Every row gives one point. Two turns around zero, p and q, are shown by what they do to some points. Where does a point land after both, in the order given? Backwards means that the second turn is done in reverse. Each puzzle has new turns, and all numbers are rounded.

Turn p:
[ 64  27 -25] -> [-42  26  54]
[-37 -13  43] -> [ 35 -40 -23]
[ 22 -36   0] -> [29 23 20]
[-26   9  41] -> [ 14 -46 -12]
[-23  13 -59] -> [-36  37 -39]
Turn q:
[-27 -50 -10] -> [-47 -18  29]
[ 2 70 37] -> [ 37  11 -69]
[ 15  -9 -54] -> [ 24 -19  47]
[  9 -11  27] -> [-15  25  -8]
Where do these land?
q, then p: [33 33 -2] -> [-24  10  39]
q, then p: [ 48  13 -44] -> [  5 -21  63]
q, then p: [-16  -8 -18] -> [25 -1 -3]
q, then p backwards: [ -5   2 -40] -> [13  0 38]
q, then p backwards: [ 12 -21  40] -> [  5   6 -46]
q, then p backwards: [-72 -18  64] -> [-50  73 -42]

Turn p:
[-35  13 -34 -15  37 -46] -> [  0 -69  -8 -25 -23  18]
[  6  -4   4 -48  23 -14] -> [ 37  -7   6 -21 -35   3]
[-26 -22  39  20 -26  -4] -> [ -6   2  22  -6  37 -43]
[-16 -23   0  10 -13   7] -> [-19   5  20  -9  13  -8]
[ 12  22   6 -43 -45  43] -> [ -3  63 -34 -22 -21 -19]
[ -3  -3  38  25  14 -17] -> [ 24 -18  11  17  32 -15]
[ 43   0 -29  40 -38   8] -> [-45  26  -3  55  -6   4]
[ 20  17 -25  11  48  24] -> [ 12   0 -13  12   3  62]
Turn q:
[ 27  -1 -35  18   3  22] -> [26 18 19 -7 36  3]
[-22   7   5   2 -21  18] -> [ -2 -21   0  -1  -2  29]
[ 16  23 -29 -14   4  11] -> [-5 11 30 17 25  2]
[-15 -20 -30   1  -5 -70] -> [ 37   9 -21  53 -30 -29]
[76  0 51 16 -4 -1] -> [-19  70  -2 -56 -16   0]
[-47 -23  45 -31   7  15] -> [-42 -48 -42  -9  -9   1]
[-35  14  -7   9  16   6] -> [  6 -39  16   3  -3  -7]
Where do these land?
q, then p: [-34  -4  41  -5   3  26] -> [-19   8  33 -43 -13  -1]
p, then q: [  0 -35 -11  10 -29   4] -> [-13 -27  -1  -3 -37   4]
p, then q: [ 10  18 -14 -38  22  12] -> [-8 20  8 11 29 34]
p, then q backwards: [ 17 -11 -45  25  23 -19] -> [-36  34   2 -22 -31   5]
p, then q: [ 22 -30  41 -22  42 -52] -> [ -2  69 -35 -41 -16   1]
p, then q: [-19 -30  10  33 -18  28] -> [-26 -34  14 -11 -20 -32]
q, then p backwards: [ 12  28 -17  -4 -21   5] -> [ 20 -25  -6  13  14  16]
p, then q: [ 31  16 -38  33  -5  25] -> [ 27 -43  30 -17  13  21]
q, then p backwards: [-39  49  34 -31 -17 -28] -> [ 25 -18 -68   4 -12 -38]

Turn p:
[ -9 -39  -1 -37  27  -3  39   9  12] -> [ 16 -35  42   6  42  -8  15   4   2]
[ -8  15  20   8   7  15  35 -29 -11] -> [ 31 -31   1  12 -28  13  -9   8  -7]
[ 28  -9  19  -1   9  51  19 -13   0] -> [ 20   2  37  12 -29  -8   2  36 -18]
[ 16 -23   5 -10  -7   4   8   5 -17] -> [  5  -3   5 -10   7  -6  21  26   0]
[ 13   7 -12 -24   0 -14   4   9 -26] -> [ 11   5 -20   3  28  -1   1  22   9]
[-20  21 -20   9   5  14 -39   5 -38] -> [-23  14 -22 -20  -6   8 -44  19  22]
[ 18   5  11  26  26 -28 -43   1  15] -> [-17  29 -11 -22   8   9 -13 -25 -44]
[ 20  -8 -30  11  10  22  -6   5   5] -> [-29  14  16  18   1   4  -4  21  -8]
[-25  -7 -10  -9 -11 -28 -18 -19  20] -> [-20 -18 -17  -3   9 -24  -2 -34   2]
[-17  17  33 -17 -15 -10  27  19  -9] -> [ 47  -5  -5  -9   1   8  12 -12  28]
[  7  34  -1   6 -44 -13 -18  25  29] -> [ -3  46 -23  15 -12  -5  18 -35  22]
[-24 -14 -15  39  -7 -11  -8 -19  19] -> [-41 -21  -4  -2 -20  10   3 -28  -7]
Turn q:
[-36  12 -23   2   2 -17  -3  24  -2] -> [-19  13  38  -4 -19 -18  11  -8  -4]
[  9 -32  52 -25   2   3  20 -25  20] -> [ 26 -33 -42   5  11  -4 -25 -35  20]
[ -2  15   6  -4   1 -11  28  36 -25] -> [ -1  17  21 -15 -25  -2 -38   5   4]
[ -4   7  -4  20  30 -21   4  16 -11] -> [ -1  16  -2  -7 -40 -11   3   9 -10]
[ 35 -23  20 -18  -9  13 -12 -11  41] -> [ 14  -9 -38  32  40 -11  -8  -5  10]
[-14  20 -32   0   7  12 -38   4 -31] -> [ 10  15  38 -10   4  11  31  17 -31]
[ 11   8 -11  -8   2  25  13 -26  16] -> [  5   6 -11  10  15  28  14  -4  25]
[-31   2   1  41   2   3   0  36 -18] -> [-34  16  14 -13 -28   1 -10 -10 -39]
[ 25 -36   3 -13 -16  -2  15 -26   8] -> [  7 -40 -20  23  12   8 -10   7  20]
[  6  27 -11   5 -22  -5 -26 -28   3] -> [ -8  -1   0 -22  31  -1  30  22   6]
Where do these land?
q, then p: [ 12 -12 -16  -5  23 -11   9  -8  10] -> [-13   8   0  15 -11  13  26  -7   0]
p, then q: [  1  -2 -19 -40  25  13  10  13  17] -> [ 10  14 -38 -10 -21 -24   4  -3 -21]
p, then q backwards: [  6  -9  76 -10   0  -7 -37  10 -17] -> [-14  50  47  -7  28 -18 -24  -2 -34]
q, then p: [-28  11  12  14  11   5  15  -2 -19] -> [ 12  -9  -9   5 -13 -33  -2  11  16]
p, then q backwards: [-26  15   2  10 -52   4   8  14  17] -> [-21   5 -10  -8  29 -11  35 -20  32]
p, then q backwards: [ 33   2   5 -30  -7   6   1 -37  -7] -> [ 27 -19   4   2  16 -28 -35  13   2]
p, then q: [ -6  22 -14  29  16 -27   7  12 -19] -> [  5  16  10  20  12  37  22 -10 -15]
p, then q: [-20  10 -23  -6  10   5 -28   7  16] -> [  1   1  -3 -16   5 -19  36 -15  -9]
q, then p: [ 53 -11 -11  12  23  13   8  -7  -3] -> [-30  36  10  18  -7  27   5  16  18]
p, then q backwards: [-20  -9   8  22  19  -6  14  -6  12] -> [-26 -18   2  -2  -8  14   8  -8 -20]
q, then p: [ -5 -16 -20   5 -69   5  -8   5  -8] -> [  2 -20  38 -55   9  10 -22 -11   2]

Turn p:
[-31 -33  23  32 -20  27  55 -42  -4  25 -12   2] -> [-42   5  49 -26 -26  -2   8 -33 -50 -12 -22 -22]
[-22  -6  55  27 -34  23  36   1 -20  17  16  28] -> [-31  15  26  18 -31 -35  21 -31 -33  30 -27 -21]
[-15   9 -12 -23  16 -38  10   2 -37  11  10 -40] -> [  8  51  19   9  18  -4 -37  11  18 -21  13   5]
[ 34   9 -52 -16   9 -40 -17  29  24   5  30 -13] -> [ 55   4 -31 -30  24 -16 -16  38  33  -5   2   7]
[  7  37 -12  20  -7  40 -36 -25  36 -18 -50   4] -> [-28 -30 -41 -13 -14  51  40  14 -19   2  29  19]
[-29 -46  20  36   5 -26   8  19 -28  17  33 -15] -> [ 16   7  50  15 -29 -56 -22  -6  -8 -21  -6   6]
[-11 -20 -31  -3  -2  -7   0  15 -34 -23  29  21] -> [  0 -15  23  20  30 -28 -12  33   8   1 -24   5]
[ -4  37  -8 -20 -36  43 -25   5  56 -29 -30  -7] -> [-21 -25 -75  -8  18  25  13  -1 -39  19  28  10]
[  4  29 -24 -21  50  -3  -2  18  25  -5   1   9] -> [  1  -9 -40  -3  -5  20 -27  24  41  -7  -3 -16]
[ 19  55 -15   4 -40   9 -19 -24  34 -11 -51  26] -> [-25  -8 -40 -27  13  36  59  18 -10  30  38  -6]
[  7 -32  24   5   0  15  15 -24 -36  16  51  -8] -> [ 23  21  43  20 -10  -4  -5 -16 -23  -3 -53   4]
[-41 -24  59  15 -25  44  -7 -37  -9  51 -26  34] -> [-39   0  20  29 -32  -2  61 -55 -44 -29 -10 -32]
[ 35   3 -14   0  33 -22   0  40 -28 -10  10 -25] -> [ 21  13   3   0   1 -10 -31  10  52   7  -4  40]
[ 33  -2 -21 -33  -4   2 -13  20  23 -15 -41   4] -> [  1 -27 -34 -21  38  15   7 -16  28   6  19  13]
[ 13 -17   7 -24  54 -67  -4   3  -2 -31  29 -18] -> [ 59  -3  28  16   5  10 -59  11  42   4  21 -13]
Turn q:
[ 10  63 -22  38   6  43  17  -2  29  18  19  29] -> [  1 -46   3 -41  50 -25  11 -44  39   8  -8   1]
[-37 -25  10  28  16  70  13   6  44   3 -14  39] -> [ 23  14 -10 -15  62  -3 -24 -39  15 -45  48 -19]
[-45 -16 -10  76  -8  46  17 -10  49 -26  18  -4] -> [  3   6 -34  12  65 -65 -18 -33   7 -51  12   9]
[ -3   0 -46   5  17  -6 -10  16 -20 -15 -23 -15] -> [ 11 -30  -6  -6   4  12  -3  36 -20 -26 -22  12]
[-26  20  23  37  16  35 -36 -20  10 -10 -14  -8] -> [ -6 -11 -18  30  29  -1  22  -8  44 -40   7 -17]
[  8  -3  42  -4   4 -51  -7  15 -17  62 -14  -3] -> [-29  43   7 -32 -43  16   1  29  29  17 -13 -33]
[ 43 -13  12 -28 -15 -17 -20  -6   4 -18   3  16] -> [ 10  21  25  21 -21  30   4 -20  -7  21 -16  21]
[-11   0  15  54  44  30  18  22  22 -24  23  13] -> [ 42  -1  17  -1  35 -52 -11 -10  30 -34   5 -17]
[ 15  19  21 -21   6 -68  20 -36 -51  30 -20  30] -> [-27  -4  10  -5 -49  28 -11   5 -10  49 -40 -66]
[ 38 -10 -12 -16 -38 -25  -9   5 -31  15  -5   3] -> [-25  13  16  -2  -9  30  -9  18 -15  37 -27  23]
[-12   6 -15 -61 -47 -15   5  38 -19 -45   9 -25] -> [ 31  -8 -32  22 -25   9   0  36 -33  51  20  51]
[-15 -38  -7 -30  -4  25 -14  -4 -19  -4  42 -18] -> [-17  -6  22  28 -13  -7 -18  13 -16  -6  50  30]
[ 32  -2   0 -30  -6   6  22 -13  -7  -5 -17 -44] -> [ -6   6  13   3  -1   5  48  14 -43  17   5   4]
[  4  -1 -10 -48   9 -72 -14 -11   5  21  -6 -14] -> [-13   4  -9 -17 -82  22   9   4 -21   5 -19   1]
Where do these land?
p, then q backwards: [-25  26 -36 -44 -14  31  -5 -27   5  45  21  42] -> [ -7   3  11  49   3 -12   9 -26  -7  -2 -79 -29]
q, then p backwards: [-30  19  30 -15 -32  -6  29  43   3 -27  -9  -7] -> [ 24  47   4 -11 -22 -26 -22  27  26 -10  30  -5]
q, then p: [ 18  44  31  12  40  15  20 -32 -10 -20   7 -24] -> [ 10  17  41 -46 -25  -8 -38 -33  -6   8  13   0]
p, then q: [ 54 -20   4  45  46  17 -30  34 -17 -43 -19  18] -> [ -1  69   1 -25  26  18 -49 -59  -5 -11   9   8]
p, then q: [-48  20   6  38  -9 -12  26 -41   0  12  40 -11] -> [ -5   1 -21  20   3   3  16  64  31  50   0   8]
p, then q: [ -8 -12 -39 -21 -35  12 -20  -6  -8   5 -38   0] -> [ 40 -28  16   5 -13 -21 -22   1 -20 -15  16 -30]
p, then q: [ 28  52 -32  -3  11 -40 -27   2   8  27   5  13] -> [ 38 -11   4 -54   4 -22  26 -10  -7  17   0  43]
p, then q: [ 28 -27  18   1   4   2 -37  22 -20  22 -42  12] -> [  8  15   1   5   6 -30 -13 -62 -29   0  -9 -20]
q, then p: [-48  12  28 -33 -22  -6  15 -48  17 -29  29  -1] -> [ 26  26  41 -33  -5 -15  21  50 -38 -20 -12   4]
q, then p: [  3 -17 -19  24  22  20   9  21  38   3 -26  23] -> [ 12 -13  -7  18  21  55 -18   0  23  17  -2   6]
q, then p: [-10 -23 -18  35  51 -21   2  41 -44   0  32  -4] -> [ 35 -25 -16  28   7 -36  -3 -28  23  25  56  23]
p, then q: [-15 -48  -7   4 -14  31   0  19   3  -9   0 -36] -> [  2  -6  11  42 -16  32 -38  -3  -6  -7 -19 -20]
q, then p: [-46 -26  13 -56  20 -45  24 -21 -11  19  -8 -20] -> [  4  47   1  10  41 -43   1  21 -46   7  -6  44]
p, then q: [ 56  26  10  31 -12 -18 -41   8  12  13  37 -23] -> [  0   1  32 -48  19  16  -1 -22  -7  58 -33  21]
q, then p: [ 45 -24  12 -19 -57  18  35 -14  23 -19 -30  16] -> [-32  52  11  12 -28  45  25  14  28 -15 -38  -6]
